Each row is a point. Any point is a mix of the corners, with weights that add up to 1. It lies inside the corners' shape when no weight is negative. Say inside or outside, and name the corners with a negative weight.

Corners:
(1): 72 -2
(2): -18 -13
(3): -19 29
Points:
29 22 -> outside (2)
-13 18 -> inside
-37 13 -> outside (1)
-15 -11 -> inside
19 -17 -> outside (3)
-29 25 -> outside (1)

Corners:
(1): 3 -41 56 -9 13 -20 -19 -10
(2): 2 -16 3 4 4 -14 -55 -27
(3): -8 -4 37 -9 -32 0 -33 -21
(4): 8 22 25 -16 -6 -22 17 -20
(5): -25 10 26 30 24 -21 -49 -70
(6): 6 -42 34 19 -27 -45 78 58
(7): 19 38 43 4 -4 -8 -48 -19
(8): -7 -30 24 14 -1 20 57 45
(9): -25 19 28 -13 -2 -12 -9 12
Points:
-6 -40 31 11 -12 -6 59 25 -> outside (2, 7, 9)
-13 9 23 5 7 -11 -85 -60 -> outside (4, 6, 8)
-15 0 31 16 14 -18 -32 -42 -> inside
-6 -12 32 0 -15 0 -3 0 -> inside
-7 -9 7 10 -7 -24 40 -15 -> outside (1, 7, 9)
25 -17 34 -11 -4 10 -23 -14 -> outside (5, 6, 9)
-6 -7 25 3 -6 -19 -1 6 -> inside

Corners:
(1): 15 -15 -43 46 -10 -6 -38 13 7 -7 57 -7
(2): 2 50 16 -10 28 -54 44 5 -33 -39 16 -4
(3): 17 38 34 29 -14 4 -11 65 45 -45 -32 34
(4): 24 -22 52 28 28 20 -59 -34 -30 -37 -46 -16
(5): -38 10 -42 15 30 30 23 27 -27 -19 -12 4
(6): -31 28 25 -1 -16 10 -16 -51 -1 8 -8 33
(7): 59 62 26 19 -19 -5 -20 -62 -10 12 -16 9
(8): -17 17 28 -39 16 27 -46 41 -13 -54 5 36
(9): 55 -40 12 -11 -46 -1 34 36 55 12 -4 -24
(10): -28 2 -30 -15 -30 -29 -25 -63 -30 34 -5 -12
(11): 7 -17 -41 4 -9 -44 44 2 27 28 6 52
(12): 3 1 -24 -1 -15 5 18 -47 -21 -44 -3 17
(13): -10 10 -28 -16 53 -37 8 -78 -1 10 11 3
Points:
-2 32 -12 -3 1 -29 -1 -34 -4 -2 14 28 -> outside (4, 5, 9)
-10 9 -9 0 -12 -7 -10 -28 -10 3 -5 6 -> inside
-56 13 10 -31 55 -7 -4 -19 -11 -8 -17 -12 -> outside (1, 7, 11, 12)
25 28 9 13 -4 -5 -12 -28 -8 -5 -6 7 -> inside
0 0 -3 5 12 -9 1 12 14 -9 6 17 -> outside (7, 10, 12)
12 1 -2 -6 -6 -17 1 -25 -2 2 5 4 -> outside (3, 5)
